Rows are points. The window is the flat piece filled in between its corners: a triangle in 3 columns, a solid with four corners in 4, and so on. A path goes straight from each point to the next, and from the last back to the first. After which points does the path pass through the window?
In the rows, zero is written as 128.

Window:
[[170 126 120]
 [148 136  90]
 [ 74 146  95]]
Path:
(1): [136 167  99]
(2): [108 110  86]
(3): [ 95 118 100]
(4): [ 84 169 103]
(5): [177 164 118]
(6): [154  98  87]
(7): [184 114 108]
(8): [178 167  97]
(9): [125 169 120]
(10): [ 96 133  86]
(11): [ 93 114  92]
(12): [ 68 181  99]
(13): [ 87 170 107]
(14): [ 91 121 103]
(15): [143 101 101]
(16): [176 162 119]
Through the window after points: 1, 9, 11, 15

Window, 4 rows:
[[ 97 174 186 127]
 [149  87 173 119]
 [167  98  74  85]
 [121  95 156 146]]
Path:
(1): [111 125 134  94]
(2): [ 77 140 214  96]
(3): [132 180 140 153]
(4): [185  89 128 125]
(5): [130  99 135 105]
(6): [ 97  91 177 114]
(7): [133 120 147 155]
(8): [154 106 183 145]
(9): [ 98  82 128 109]
(10): [136  59 143 113]
(11): [174 100 140 155]
(12): [161 152 152 148]
Through the window after points: 2, 4, 6, 8, 12

Window:
[[124 126 113  93]
 [121 128 232 187]
 [124  90 121 121]
 [132 128 105 152]]
Path:
(1): [111 107 112 133]
(2): [164 111 155 146]
(3): [169 108 144  93]
(4): [ 98 133 115 114]
(5): [ 89 142 192 193]
(6): [162 108 198 144]
(7): [151 129 130 172]
(8): [ 72  92 181 143]
(9): [ 71 108 146 189]
(10): [155 111 195 150]
(11): [146 102 166 101]
(12): [ 86 116 113 189]
(13): [ 95 115 131 138]
(14): [141 101 154 110]
(15): [164 123 142 172]
(16): [ 90 110 133 138]
Through the window after points: 1, 3, 5, 11

Window, 6 rows:
[[ 97 119  98 167 148 144]
 [189 150 128 122 119  79]
 [183 155 142 107 128 142]
 [151 120 178  84 109  71]
 [143  66 163 135  90  88]
 [ 56 106 103 147  65 162]]
Path:
(1): [165 130 117  94 124  98]
(2): [136 111 140  76 100  94]
(3): [157 115 184 144 118  89]
(4): [155 154 167 168 130 134]
(5): [156 123  99  81 121 134]
(6): [212  89  83 123 116 101]
(7): [167 155 167 108 107 101]
(8): [144 116 158 163  88 104]
Through the window after points: 2, 4, 8

Window, 8 rows:
[[ 77 119 149  94 167 115  59 117]
 [181 113 112 124 155 127 196 158]
 [145 154 122 136 141 164  70  99]
 [112 128 172 146  97 117  94 137]
 [207  98  85 115 142 112 151 186]
 [167 119  67 151 159  94 171 172]
 [177 170  95 111  49  93 165  57]
 [121  81 130 139 132 122 100 106]]
Path:
(1): [ 84  90  80 137  79 122  74 184]
(2): [ 91 118 119  95  68 142  92 172]
(3): [141  90 128 146 146 114 115  94]
(4): [180  85 165 127 136  56 144 160]
(5): [102 152  64 119 135 176 145 120]
(6): [150 119  90 112 104 161 149 119]
(7): [197 141 120 150 139  75 150 128]
(8): [155 134 134 108 133  80 108  98]
(9): [115 146  94 123 100 154 126 110]
(10): [140 132  31  91 122 135 142 177]
(11): [146 105 186 169 181 106 108 126]
(12): [138  73 166 108 163 107  79  75]
(13): [ 83 146  94 132 121 132 109 164]
(14): [106 140 110 113  74 137 144 158]
(15): [170 120 117 124 158 102 137 111]
(16): [181 134 136 121 141 106 136 112]
Through the window after points: 2, 8, 12, 14

Window, 9 rows:
[[167 115 174 165 132 178 141 101 113]
 [144 145 118 169 126 119  84 140 135]
 [ 69 141 115 154  77  98 149 139 143]
 [107 190 152 102  76  84 101 141 140]
 [102 171 130 121 106  41 147 154 108]
 [ 95 171 144 180 174 119 106  97 165]
 [162  78 139  98 144 192 149 137 131]
 [190  93 139 176 152 167 171  85 192]
 [140  48 111  86 117 165  74  47  92]]
Path:
(1): [131 133 105 147 113 148 157 121 132]
(2): [139 173  73 152  99 126 133 114  97]
(3): [138 116 165 166 147 115  68 148 165]
(4): [156  97 172 179 136  89 121 157 142]
(5): [118 176 127 131 114 127 156 125 147]
(6): [139 140 135 144 139 147 156 120 128]
(7): [138 125 176 161 124 112 113 151 174]
(8): [147 115 172 158 131 120 124 121 156]
(9): [109 140  81  95 110 146 138  77 123]
(10): [198 112  79  68 152 185 174  93 135]
(11): [ 95  86 189 198 102 117  62 104 129]
(12): [108 138 187 125 128  93  71 135 146]
(13): [159 164  74 138  74 153 161 108 111]
(14): [166 179  99 149 191 173 126  84 124]
(15): [123  88 165 149 109 104 119 112 164]
(16): [105 108 181 141 128  93 130  99 175]
Through the window after points: 2, 10, 12

Window, 11 rows:
[[109 195 141 128 153 104 220 182 124 112 116]
 [134 173 152 125 109 106  79  65 140 151 154]
 [ 90 146 118 166 104  67 134 151  75  52 150]
 [130 180 117 173 159 110 112  80 167 117 181]
 [129 147 216 119 159 166 107 109  76 142 156]
 [203 141  67 144 109 132  93  91 106 178 184]
 [223 114 135 139  83 117 152 103 157 159 165]
 [153 186  62  94 147 114 100 173 133  32 153]
 [ 64 135 164 153 113 179 134 180 103 136 173]
 [169 164 107 183 141 133 131 160 133 160 106]
 [143  97 120 112 137 158 133 127 116 147 133]]
Path:
(1): [124 126 147 141 145 105 112 129 131 148 171]
(2): [119 143  92 147 130  81 121 156 105 107 184]
(3): [127 200 142 127 154 172 126 111 143  91 116]
(4): [127 148 102 152 107 136 147 123 132 100 154]
(5): [139 152 134 144 155  94 112 159 111 161 143]
(6): [124 145 164 142 150 144 127 170 123 165 178]
(7): [130 148  91 166  71 145 142 115 117  94 109]
(8): [143 201 159 142 108 158 184 119  89 118 107]
Through the window after points: 6

Window (12 x 12):
[[139 145 115 106 169 186 137 143 180 114  90 170]
 [132 121 114 122 125 145  92 141 168 100 119  53]
 [137  79 130 126 180  70 142 141 102  79 160  91]
 [122 135 101  69 194 125 111 124 162 139 177 129]
 [194 115 197 147 146 145  75 109 112  71 135 172]
 [142 127 172 114 134 171 133 142 187 147 148  73]
 [139  48 138  22 116 213 111 134 125 109  86 136]
 [ 38 155 158 115 135 173  75 192 142 126 158 109]
 [ 95  99 133 150 137 119 144  86  71 128 105 120]
 [145  72  93 186  80  78 150 135 128  71 146 186]
 [159 141 125 103  97 120 181 136 104 165  86 144]
 [ 73  81 145 134 163 104  51 187 152 134 158 164]]
Path:
(1): [ 93  86 171 114 104 121 122  89 126 105 109 129]
(2): [164 134  89 135 148 159 146 162 123 119 135 105]
(3): [151  95 137 139 149 144 122 110 104 136 146 139]
(4): [117 103 107  74 115  63 155 150 176  40  75 122]
(5): [ 91 118 145 115 143 129 101 137 155 109 119 122]
(6): [156  74 118 126 179 152 132 120  81 126 183 122]
(7): [156 134 124  88 149 162  94 173 122 123 142 106]
(8): [ 96  94 151 131 139 122 134 122 173 104 125 141]
(9): [ 74 120 183  64  93  95 124 124 155 160  78 157]
(10): [167  95  98 190 160 168 131 130  76  79 149 109]
(11): [150  86 131 123 141 175 117 146  88 107 125 133]
(12): [110 113 138  74 135 116 126 124 155 127 120 126]
(13): [ 96  76 175  97 114  94 139  72 121  87 112 175]
(14): [144 121 121 138 148 149 125 157 150 119 137 117]
(15): [132  82  78  88 193 166  91 137  86 175 153  91]
(16): [140 143 193 148 101 124 119 136 199  60 115 138]
Through the window after points: 11, 13, 15

Window (14 x 14):
[[155 116 110  77 158  77 154  88 146 134  57 122 125 143]
 [114 147 159 171 101  90  68 124 124 125 150 180 113 188]
 [ 73 142 146 176 124 100  85 165 132  56 122 145  67 139]
 [ 98 132 119 161 142 116  93  91  76  53 123 160 124 139]
 [ 90 115 168 153 103  84 113 133 160  50 136 207 145 174]
 [113 181 171 179 102 109  99 103 150  77  74 152 139 159]
 [146  52 112 127 101 163 206  94  85 127 101  90 101  61]
 [ 92 215 145 142 128 127 116 135 137  74 142 203 106 170]
 [ 91 114 114 102 103 145 110 111 122 100 133  92 144  80]
 [146  89 114 127 146 155 191 121  90  96 133  30 140 119]
 [172  87 156 112 171 153 141 118 109 110 115  96 133  58]
 [119 120 100 157 131 121 154 167  77 111 115 108 161  69]
 [ 45 138 152 189 159 124 111 114 144 109 131 166 129 144]
 [101 156 123 190 129  91 135 107 121  71 184 111 116  68]]
Path:
(1): [ 94 115 171  89 139  95 148 128  94  76 117 131  95 111]
(2): [164 126 102 207 122 176 127  94 147 130 105 122 158 105]
(3): [153  77 106 164 125 131 111 101 145  98 139 129 130 129]
(4): [ 77 174 178 107 124 120 196 135  67 110  55 112 105  73]
(5): [ 35 178 155 129 130  80 176  61  89  63 109 107 119  92]
(6): [163  86 107 184 129 149 104 149 132 110 161 135 122 113]
(7): [142 133  75 152 139 149 124 132 137 108 147 166 133  81]
(8): [103 128 196 153 107  87 105 110 104 106 125 125 108 177]
(9): [ 86 139 166 161 118  80 111 108 107 101 123 152 132 145]
(10): [138 133 122 159 112 134  90 140 157 100 152 168 108 161]
(11): [160 111  68 148 177 162  77 113 128  80  70 173  77 132]
(12): [107 123 168 131 107 106 153 116 123 106 115 118 151 127]
(13): [107 146 166 136 112 107 136 118 116 111 120 122 122 124]
(14): [ 97 121  86 190 172 140 116 136 155  63 145 166 127 136]
(15): [131 109  73 158 140 126 117 143 137  69 112 133 133 128]
(16): [ 71 150 203 136 115  97 144 110  76 119 155 155 131 107]
Through the window after points: 1, 3, 5, 7, 9

Window:
[[186 153 137 132 130 134 117 132 163 138  86 120 129 174]
 [148 118 125 144 133  27 134 165 122 156 102 140 159 142]
 [120  71 107  63 157 128 202 109 145 145 120  73  87 108]
 [181 102 137 167  93  98 152 130 160 158 126 195 145 144]
 [117  97 124 143  72  86  92 174 148 200  65 130 163 129]
 [120 108 148 141 108 137  89  67 139  86 129 162 119 113]
 [142  97 106  51 181 203 142 113  86 151 127 113 114 137]
 [185  84 183 110 138 100 125 166 147 145 135 144  98 140]
 [ 69 159 149 111  78 126 128 119 149 135 147 154 142 117]
 [ 67 145 121 165 121 175  97  96 136 125 147 171  63 133]
 [108 147 138 204 101 162  99 131 162  87 168 172 126  70]
 [161 119 103  15 188 161 162 123 121 159  63 133  73 102]
 [162 139 131 154 101  67  82 125 164 208 132 139 152 118]
 [100 181 129 180  29 150  91  98  93 119 140 145  98 100]]
Path:
(1): [149 124 111 104  99 102 103 130 121 123 135 133 114 135]
(2): [116 133 181 152 127 170 165 111 155 173  95 139 139  98]
(3): [ 99 134 161 134 114 137 128 131 129 146  95 141 125 126]
(4): [189 132  84  98 110 106  94 119 159 144 146 166 120 117]
(5): [ 94  88  64 119  87 110  75 100 147 134 156 156 145  96]
(6): [149 168 188 154 131 144 152 122 129 145  94 131  99 136]
(7): [116 157 165 180 126  77 117 114 119 153  61 126 136 103]
(8): [131 100  75  77  83 188 118 120 147 120 185 160 105 137]
(9): [137 120  91  83  63 120 135 163 177 134 142 137 122 133]
(10): [143 126 163 186 147 130 121  88 105 153 102 169 118 116]
(11): [129 116 174 148 119 127 114 140 137 156 136 149 102 114]
(12): [165 133  28 123 108 105 138 112 171  49 127 168 167 141]
(13): [143  73  66  81 105 137 116 127 169 152 163  86  88 134]
(14): [103 173 212 167 126 116 133 113 100 131  93 220 165  98]
(15): [ 97 143 186 150 116 128 144 113 130 117 115 170 119 120]
(16): [181  82  25 108 126 125  85 156 153 150 144  98 118 120]
Through the window after points: 9, 11

Window, 14 rows:
[[107 149 154 108  89 125 136 134 105 151 140 140  40 135]
 [ 15  60 160  77 139 126 141 117 126 127 155 106 118 126]
 [139  38  86 136  95 146  88 151 194 145 175  58  68 121]
 [107  98 133  73  92 114 181 163 174  99 104 167 159 140]
 [135 129 199 116 101 149 177  79 138 195 166  82 161 167]
 [212 115 139 104 157 139 107 109 141 174 164 112 136  78]
 [ 90  75  81  99 134 128 145 109 102 142  99  81 207 110]
 [125 124  94 115 155  78 153  79 163 113 107  61  89 114]
 [159 104  81 173 123 108 183 138 127 141 140 160 107  17]
 [156 142 100 129 162 101 183  70 180 183 150 122 128 180]
 [186 140 118 108 171 161 163 106 136  83 113 115 126 159]
 [128 136 124  65  97 158 164  90  74 160 200  91 144 124]
 [149 168 130 143  58 124 110 138 165  68 128 167 134 143]
 [127  76  89 157  92  64 140 173 132  79 127 121 140 117]]
Path:
(1): [116  89 130  99 115 122 149  98 136 137 138 138 120 128]
(2): [104 134 110 133 116 122 159 138 156 128 155  75 123 151]
(3): [120 151 132  75 141 138 160 137 160 135 144  75 193 112]
(4): [103  39  95 131  91  95 148 108 115 114  93 165  90 136]
(5): [107 100 139  92 101 109 115  79 134 103 124 117 104 113]
(6): [115 125 107 129 148 114 175 140 161 137 140  95 127 137]
(7): [129 170 111 131 151  95  94 195 176 103 190 119 143 102]
(8): [140  65 114 112  66 159 147  83 134 141 130  97  98 143]
(9): [169 100  99 108 129 114 154  21 117  97 128 167 138  99]
(10): [108 145 132 123 111 120 159 166 137 149 143  94 122 123]
(11): [139 117 142 171 116 142 144 206 167 156 134 106 149 110]
(12): [132 117 124  95 112 115 166  87 133 137 141 136 114 125]
Through the window after points: 3, 5, 7, 11
